Each row of a before or after table is a point. The points were changed in one or more steps. Then noise was added and the rows were shuffled. The steps act on how far a point lies along the listed directions, d1 being the first. Name the steps. A step turns or swaps two directions, mirrors them in a line or flattens them onto one, adds a multiple of one to another, or multiplies one. Angles are multiples of 10 degrees, from the lower direction toward the higher: turns from -170 to 170, lines from 10 to 170 but not 90. Use the fewest steps. Two steps may share a direction if one is a turn and the other turns, adds or multiplies; they go together, in the order done. Otherwise the lowest direction goes first.
(in the rows, 128 means zero)

Directions:
(1): [173  89  95]
(2): [ 94  72 148]
(3): [166 124 185]
Before (13 x 3)
[[ 94 121 137]
 [ 89 157  83]
 [ 83 178  61]
 [110 144  39]
 [152  78 119]
 [113 128  27]
 [141  71  70]
 [180  95 109]
 [119 137 130]
 [125 107 177]
 [118  91  63]
 [131 174 104]
 [ 91 106 123]]
After (13 x 3)
[[ 85  76  59]
 [134 158 111]
 [102  75  53]
 [139 134 116]
 [110 157 100]
 [155 104  38]
 [ 78 128 159]
 [ 90  89 166]
 [ 67 104  87]
 [137 166 161]
 [151  95 108]
 [ 56  98 105]
 [134 113  61]]
Steps: turn d1 and d2 by 110 degrees; turn d1 and d3 by 20 degrees

Directions:
(1): [129  86  66 168 147 177  91  95]
(2): [ 49 115 124 185  99 121 152 166]
(3): [129 181  71 143 167 109 190 108]
(4): [ 68 146 169 102 162 181 138  82]
(5): [118 129  84  74  52 157 153 116]
(6): [ 84 129  87  73 166 102  84 169]
Before (10 x 8)
[[ 92 162  85  91 161 105 129 146]
 [183 145 143 129 132 107 144 119]
 [ 92 121 101 190 162 173 108  87]
 [158 143 173  81 127 127  97 121]
 [124 123  96  89  51 109 171 129]
 [100 119  56 123  76 166 127 100]
 [118  60  28 116  39 123 108 142]
 [ 62 191 127  75 112 135 183 120]
 [119 112 120 245 115 166 129 153]
 [200  67  98 176 122 168 108 118]]
After (10 x 8)
[[210  83 122 167 145 180 114  92]
 [128 118 167  48  62 131 139 114]
 [183 141 127 138 119 112 152 116]
 [ 80 147  62  74 143 111 113 155]
 [154 132 156 137 107  76 109 175]
 [100 108 107 101  72 170  99 104]
 [ 54 154 122  90  57 120 163 166]
 [132 147 147 186 169 228 137  64]
 [ 91 114  73 204 148 174 119  91]
 [123  80 143  25 110 166  66  86]]
Steps: turn d3 and d5 by 40 degrees; add 0.5 times d3 to d1; mirror d2 and d4 in the line at 40 degrees; multiply d6 by 1.3

Directions:
(1): [101  84 116 124 159 132 214 115 203 157 147 108]
(2): [130 184 156 119 137 135 205  75  98  67 124 163]
(3): [161 161 147  50 187 139 130 199 151 115 101 118]
(4): [143 146  80  92 123  81 103  63 157  94 106  58]
(5): [192 126  99 151  54 139 162 157 168 116  70 149]
(6): [ 73 200 128 153  92 181 118 157 171 104 157  87]
Before (11 x 12)
[[140 149  59  80 150  80  41  86 120  93 100  13]
 [136 132 150 123 129 110  96 169  86 141 151 154]
 [143 139 126 129 148 116  93 159 134 149 127 104]
 [140 135  97 107 115  86  73  97 131 152  95  69]
 [196 118  59 110  88 103 123 104 133  97  43 113]
 [135 174 172  97 133 124 242  10 110  52 117 180]
 [142 189 178 152 118 116 176  84  74  72 108 213]
 [198  49 114 143 107  74 106 129  70 171  78 169]
 [120 126 114 168 108 120  65 138  93 135 142 148]
 [140 102 142 123 140 114  91 158  86 130 114 167]
 [110 110 115 154 151 152  86 114 132 132 161 131]]
After (11 x 12)
[[138 250 183 100 105 140 154  51  74  17 110 172]
 [157 161  68 112  94 136 100 131 154  92  63  70]
 [108 184 121 137  98 178  95 224 173 124 124  80]
 [149 111 121 131 154 105 109 146 140 156 128 106]
 [132 145  95 105 121  99  84 105 161 155 108  59]
 [128 131 144 131 119 117  90 184 107 145 154 137]
 [144 120  52  88 154  73  47  91 139 109 100  18]
 [118 117 108 170 107 129  64 159 118 144 144 127]
 [109 104 116 151 148 150 102 110 142 136 161 133]
 [113 135 141 127 123 149  82 194 120 127 127 134]
 [135 232 180 164  90 138  86 124  38  62 103 198]]
Steps: turn d1 and d2 by 30 degrees; multiply d1 by 1.3; mirror d3 and d6 in the line at 160 degrees; multiply d5 by 0.7

Directions:
(1): [177 112  88  94 156 155  88 121 183 107 110 109 181 137 111 145 106 140
 206 219]
(2): [157 177  65 202 101 142  94 130  98 145 103 169 201 192 107 119 123 136
  75 127]
Before (13 x 20)
[[148 145  91 110 123 159  80 106 160 102 107 124 149 155 112 144 131 129
  193 174]
 [146 123 119 132 128 119 134 126 122 141 141 139 133 122 127 137 132 122
  135 116]
 [ 67 103 207  66 110 110 173 152 115 150 160  94  14  75 157 128 158 111
  117  82]
 [166 149  38 177 118 145  58 125 114 138  80 175 212 189 118 123 111 128
  116 156]
 [105 133 157 148 129 111 165 153  85 120 154 128  72  88 163 123 159 106
   81  62]
 [153 147  86 153 130 142 147 128 138 101 129 149 175 143 103 133 122 122
  129 141]
 [ 69  97 182 124 133  88 168 132 115 141 165 133  44  78 178 139 156 124
  100  81]
 [144 157  89 161 113 130 117 126 122 142 118 153 162 158 107 127 129 138
   86 134]
 [ 51  95 211 109 120  87 186 128 110 127 165 131  14  83 159 120 144 101
   84  58]
 [132 152 122 174 105 115 113 142  94 146 146 154 128 164 135 113 141 142
   65  95]
 [142 128 130 105 121 151 115 140 154 121 115 115 134 123 106 146 128 128
  157 176]
 [107 135 134 137 130 118 155 125 116 133 129 134 107 106 134 130 125 120
  121  84]
 [176 174  48 190  95 153  77 119 117 156  78 167 223 214 104 129 108 147
  118 139]]
After (13 x 20)
[[144 120 123 126 130 118 136 125 123 140 142 136 131 120 128 138 133 121
  138 117]
 [101 134 149 132 116 105 157 129 114 139 142 138  89 112 128 126 145 127
   80  87]
 [119 148 119 159 119 123 178 131 110 111 144 152 131 127 116 125 135 113
   96  89]
 [ 76 152 166 172  78 101 167 129  62 172 129 157  78 141 148 113 144 122
   53   6]
 [ 79 140 139 173  97  97 136 134  58 156 123 171  87 133 157 105 144 106
   46  33]
 [120 182  95 175  88 142  98 114  98 127 107 160 141 177 119 127 147 123
  103  96]
 [137 158 113 151  99 147 111 145 121 139 110 141 150 151 102 135 132 127
  104 141]
 [124 119 125 107 148 129 144 120 150 117 125 117 118  98 130 140 116 123
  167 130]
 [143  94 143  79 171 134 136 145 158  90 147  90  96  67 154 145 134 115
  187 158]
 [139  76 125  77 171 125 112 121 191 111 140 104 119  94 154 165 126 142
  206 206]
 [107 105 177 103 132 100 141 140 126 130 167 114  62 104 151 122 143 137
  120 103]
 [140  63 141  44 171 134 116 116 212  89 136  93 106  99 128 151 105 125
  225 222]
 [159  95 118  40 148 161  95 139 195 121 121  78 129 113 121 152 120 136
  223 229]]
Steps: turn d1 and d2 by 100 degrees
